Every row gives one point. Each copy is the shape, with its points in the same order, stretched, turned, moved and blurred by noise. Some copies are also mirrored. Which?

Shape (8 x 2):
[[-22 -52]
 [-14  53]
 [ 30  -5]
 [ 22  18]
 [-34 -82]
 [ -4 -44]
 [-35  52]
 [-11 -41]]
Copy 1 (8 x 2):
[[-27 -41]
 [ 53   8]
 [ -3  13]
 [ 15  18]
 [-44 -57]
 [-25 -21]
 [ 57 -10]
 [-22 -25]]
Copy 1 is: mirrored
Copy 2 (8 x 2):
[[-56 -33]
 [ 44   0]
 [-13  37]
 [ 16  36]
 [-84 -49]
 [-52   0]
 [ 39 -19]
 [-47 -16]]
Copy 2 is: mirrored
Copy 3 (8 x 2):
[[-34 -52]
 [  9  33]
 [-53  18]
 [-33  30]
 [-40 -82]
 [-44 -32]
 [ 24  15]
 [-38 -35]]
Copy 3 is: mirrored
Copy 4 (8 x 2):
[[ 60  -5]
 [-38  37]
 [ 14 -13]
 [-11  -4]
 [ 88   0]
 [ 49 -14]
 [-13  48]
 [ 57  -6]]
Copy 4 is: mirrored

Shape (8 x 3):
[[-43  -4 -67]
 [ 15  36  14]
 [-17  15 -47]
 [  3  59  16]
 [ 18   8  54]
 [-23 -14   4]
 [ 31 -84  -8]
 [-31  54 -36]]
Copy 1 (8 x 3):
[[  8 -50  28]
 [ 11  20  -8]
 [ 13 -28   6]
 [ 31  25   0]
 [-20  38  -3]
 [-22  -4  24]
 [-80 -24 -14]
 [ 42 -15  20]]
Copy 1 is: mirrored
Copy 2 (8 x 3):
[[ 62  23 -19]
 [-28  23  47]
 [ 33  17  18]
 [-38  48  69]
 [-62  10  17]
 [  5  19 -27]
 [ 18 -70 -61]
 [ 16  61  49]]
Copy 2 is: only turned
Copy 3 (8 x 3):
[[  9 -59  54]
 [-59  26 -27]
 [ -7 -51  15]
 [-80  36 -24]
 [-31  80 -10]
 [  7  31  34]
 [ 98  -9   0]
 [-54 -26  12]]
Copy 3 is: only turned
Copy 4 (8 x 3):
[[-31  14  79]
 [-13   3  -9]
 [-27  17  54]
 [-49 -10 -13]
 [ 26 -19 -28]
 [  6 -16  30]
 [ 98  32  46]
 [-67  -4  35]]
Copy 4 is: mirrored

Shape (10 x 6):
[[ 14 -23  -5 -19   7  17]
 [  2 -17  -3 -29   2  36]
 [ 16  27  37 -30  11 -17]
 [-41   8  61  33 -67 -35]
 [ 39 -25 -49 -40  33   2]
 [ 11 -19 -20 -61  23  17]
 [ 11 -48 -17  14  64  34]
 [-60 -74  30  34  11 -35]
 [ 63 -16  30 -54 -17   7]
 [ -7  -9  16  57 -72 -54]]
Copy 1 (10 x 6):
[[ -3  37  -7  31  24  -3]
 [  2  28 -11  26  34  30]
 [-69 -10  10 -14   6   9]
 [ -3 -80  26   7 -29 -10]
 [-11  84  -1  30   3  -8]
 [-27  53 -10  34  22  35]
 [ 14  64 -56  61   2 -23]
 [  5 -29 -22 121 -69 -24]
 [-52  47  34  21  65 -32]
 [ 30 -32  42  10 -51 -60]]
Copy 1 is: mirrored
Copy 2 (10 x 6):
[[-13 -11  10  -4 -11 -44]
 [-11 -32   2  -5 -22 -40]
 [-47  40  -2 -30 -35 -13]
 [ -4  48  49  32 -62  29]
 [ -1  -8  12 -35  28 -58]
 [ -4 -26  -1 -44 -17 -50]
 [ 11  -6 -35  32   3 -85]
 [ 59  46  15  34 -65 -48]
 [-85  -2  48 -29 -27 -45]
 [  6  57  85  41  -5  23]]
Copy 2 is: only turned

Shape (12 x 8):
[[ 17  23  47 -37  -3  27  67   6]
 [-17  37   1 -13 -37 -30  69  -3]
 [-13  38 -61  70  11   2 -35  69]
 [  2  54 -12  28 -17   5 -42  25]
 [ -4 -15 -27 -38   4  -5 -28 -21]
 [ 76 -68 -54 -31 -39 -16 -30 -21]
 [ 36 -16 -41  26  -4 -43 -59 -33]
 [-14 -27  46 -37  26  29  31 -27]
 [-22   0  32 -77  42  11  21 -10]
 [-10 -27  41 -37  47 -22   5  -1]
 [-29  16   8   9 -32 -46 -33  39]
 [-40  10  14   7 -57  -4  34   0]]
Copy 1 (12 x 8):
[[ -78  -62  -86   -7   14   22  -14    8]
 [   1  -43  -70  -36  -47   -4   -2   52]
 [  95  -26   67   34  -10  -28  -49   44]
 [  20  -13   63   37  -31   27  -34   37]
 [   6  -10    4   13  -41   27   17  -38]
 [ -14  -19  -11    8 -115  -37  -29  -87]
 [  19   38   84    8  -75  -19   -4  -38]
 [ -74   -4  -58   10   29   25   19  -35]
 [ -47  -33  -75  -12   40   61   22  -46]
 [ -37   23  -50  -16   30   52  -10  -50]
 [  41   19  -22    6  -49   54  -52   17]
 [ -12  -11  -67    5  -39   -1   -5   64]]
Copy 1 is: only turned
Copy 2 (12 x 8):
[[ 38 -67   1  49 -50  47 -15   2]
 [ 63 -30 -20  51 -16  20 -70  -3]
 [ 22 118 -22 -12  17 -27  25  -7]
 [  7  58 -10 -31  11   4 -18  11]
 [ -4 -10  -1  15   5 -47 -22  -4]
 [ -5 -44 -39 -49  44 -49 -41 -94]
 [-29  31 -56 -27  69 -45 -29 -30]
 [ 14 -57   6  58  -6   0  20  28]
 [  4 -57  43  78 -44 -10  -3  29]
 [ -6 -32  30  67  11 -10   2   2]
 [ 26  43  23   2  52  -8 -52 -13]
 [ 73 -11  -7  14  23   9 -42   7]]
Copy 2 is: only turned

Shape (14 x 11):
[[-25   4  34   9  12 -19  -9  18 -26   3   0]
 [-19  41 -32  67  16   7  30   3 -12   2  12]
 [ 11 -31   2 -19  34  27 -12 -19  -5  37  10]
 [-10  -3  27  26 -44  -2  16   2 -57 -14 -12]
 [  5  34  27 -32 -14 -19   6  23 -33 -25   5]
 [  4  -8  16   2  -8 -20  10 -19 -60 -23 -44]
 [ 23 -36  25  -4  46  25  14  -3 -42  74   6]
 [ -4  -2  20 -18   9   8  17  23   8  52 -29]
 [-37   7 -46  49 -10  -6  20  34   1  -5  24]
 [-25 -23   4   3  50  86   6 -39 -48  64   1]
 [ 25 -14  51  -5  13   7  10  35  22  -4 -10]
 [  8   3  41  12 -15  -9 -31   6 -53   4 -46]
 [-36  -8  40  11  15 -16  25   9 -35   2 -35]
 [-20  -6   7  14  24  31  14 -54  -9  65  26]]
Copy 1 (14 x 11):
[[  36   -5  -39   -7   48   -9   17   22   20  -11  -22]
 [  35  -24   -9   85   15  -34    6   25   31   17   27]
 [  17    0   50  -22   47    8    4   -9  -31  -52   15]
 [  44   -4  -52  -21   -5  -58    8    7   28  -21  -35]
 [  16   31  -45  -12   18   -3    4    9  -23   13  -40]
 [  55   16  -66  -24   -9  -13   -8  -26   14  -28  -13]
 [  52   22   50  -53   85  -23   -9   -1  -31  -56   52]
 [ -14   31    2  -17   58  -13   13   31   -6  -21   44]
 [  22  -20    1   52   -3  -28   32   45   43   34    6]
 [  43   14   74   14   58  -20   26   21  -30 -118   61]
 [   6    3  -10   -8   55   10  -40    2   30  -23  -13]
 [  48  -15  -79  -44   11  -24  -14   14  -17  -44  -18]
 [  42   22  -53    0   51  -10   18   12   59  -27   12]
 [   0  -14   56   13   62  -45   42  -11   -3  -50   17]]
Copy 1 is: mirrored
Copy 2 (14 x 11):
[[ 26  -1  19 -10  10  10   9   0  10 -33  29]
 [-55  39  35   0 -29   5 -38  55  32 -18  30]
 [ 33 -57  -4  14  -9   4  -9 -16  10  23  45]
 [ 23  36  36  51 -25 -13   0  16  27 -41 -11]
 [ 30  26  63  -2  -4 -10  -3   7 -38   6 -19]
 [  7  -2  48  43  -3 -60  14  19  -8 -62 -11]
 [ 80 -23 -42   8 -14 -19 -25  -8   7  15  95]
 [ 26  -3 -33  -2 -26  30  -6 -34 -25  -9  33]
 [-45  40  25 -17 -25  40 -47 -16  50  -6  13]
 [ 27 -54 -12  51 -67   0   5  -5  29  10 121]
 [ 15   5 -26  -4  13 -17  35  -5  22  17  10]
 [ 23   6  25  64  26  -3   9  17  -7 -49   4]
 [ 15   6   3   0 -16 -17  46  -7  -2 -65  30]
 [ 30 -59 -11  -7 -69  32 -21  24  20  -9  50]]
Copy 2 is: only turned

Shape (16 x 12):
[[ -1  78  35 -54 -52  45 -22  39  48  20  -3  27]
 [ 25  13 -54  14  18 -40  51 -25 -52 -17  12  -9]
 [-10  10 -33 -33  48   2  61  58 -38 -35  -5 -44]
 [-25 -33  12  17  -9  66 -44 -45  10  26  11   5]
 [-45  22  -4  11 -36  77  -8 -30  50  24  62 -40]
 [ 55 -35  13  30  56  -1  56  10 -30 -16  38  46]
 [-42  61   4 -48 -20 -21 -39  90  31  16 -12  -1]
 [ 28 -60   4 -31   4 -44  68  10 -13 -43  31 -16]
 [-30   7 -37  61  -9  20 -14  12  50  22  60 -76]
 [  3  36  19   9  15 -34  32  25  -9 -36 -38 -65]
 [ 51 -64 -50  34   1  10  55   6 -18 -32  -6  38]
 [ 30 -23 -30  -5  34  15  19 -26  38 -33  -1  38]
 [ 13  59 -10 -71  19 -56 -22  83 -30 -48   8 -31]
 [-19  42  10 -62 -14   0 -12  45  34  71  -7 -20]
 [ 43 -18 -39  23  62  14  25 -43  26  -4   5  18]
 [-21 -26 -19  25  35 -14  53 -22   6 -29  17  58]]
Copy 1 (16 x 12):
[[ 25  27  19 -15 -18  22  10 -70  50 -27  58  69]
 [ -3   2 -21  50  60 -57 -31  34  48  33 -43  -3]
 [ 26  66 -41  48  17 -49  13  92  76  21  15  25]
 [ 23 -40 -27 -62  17   8  20 -39 -46 -21  -2 -27]
 [ 52 -15   7 -34  14 -34  74 -59 -19 -52  -8  -3]
 [ 54 -13  32  43  54  47   0  58  32 -27 -24   3]
 [-31  69 -69  23 -28  -4 -22 -46  59 -25  38  84]
 [ 45  29  -8  84 -10   1  10  39  29  78 -37  19]
 [ -1  30 -21   5  23 -46  67 -39 -65 -49 -27  22]
 [-29  62  14  49 -22 -58 -16  33  20   6  18  38]
 [ 75  26  -5  22  63  20  -6  26  -8  45 -22   1]
 [ 43  42  25   4  44  57  19  11  31  -7 -29  -6]
 [-56 117 -53 107 -35 -45 -19  34 103  31  58  37]
 [-19  16 -49 -24  -9   1  36 -24  50  12  18  76]
 [ 22   8  29  -8  71  47  39  25  29 -14 -42 -10]
 [ 59  -9  13   8  34  29 -53  -1  50 -45 -70  -5]]
Copy 1 is: only turned
Copy 2 (16 x 12):
[[-24  72  -1   4  42 -18 -78  37 -32  60 -33   8]
 [  0 -36 -34 -18  29 -30  45 -28  20 -54   8  33]
 [-56   1 -63   8 -44 -13  41   4 -13 -90   9  16]
 [ 26 -15  22  51  -7  31 -30  -1   9  32   5 -31]
 [ 21 -22 -39  70  13  27 -69 -23 -36  79 -13  -7]
 [ -4   6  -6 -59 -79   7  16 -29  31 -29  29  45]
 [-54  39   0  50  12 -36 -84  55 -35   0 -16  30]
 [-39  -9  11 -59 -79 -36  70 -20 -24  -7  27  27]
 [-22 -66 -43  76  15  54 -49  -3 -21  42  -1  26]
 [-49 -18 -36  34  18  22  -2  10 -52 -65  36  19]
 [ -1  13   1 -34 -40  32  84  -1  67 -38  12  17]
 [-19  31  23   5 -14  42  37 -46  23 -21  10   7]
 [-61  11  -5   5   7 -24  -5  40 -53 -62 -36  52]
 [-75  13   1  18  20 -53 -76  18 -18  45 -16 -15]
 [-33 -15   5  15 -12  54  19 -67  36 -24  19  -6]
 [  5  12 -14  -1 -33 -23  26 -47  25  -5  50  44]]
Copy 2 is: mirrored
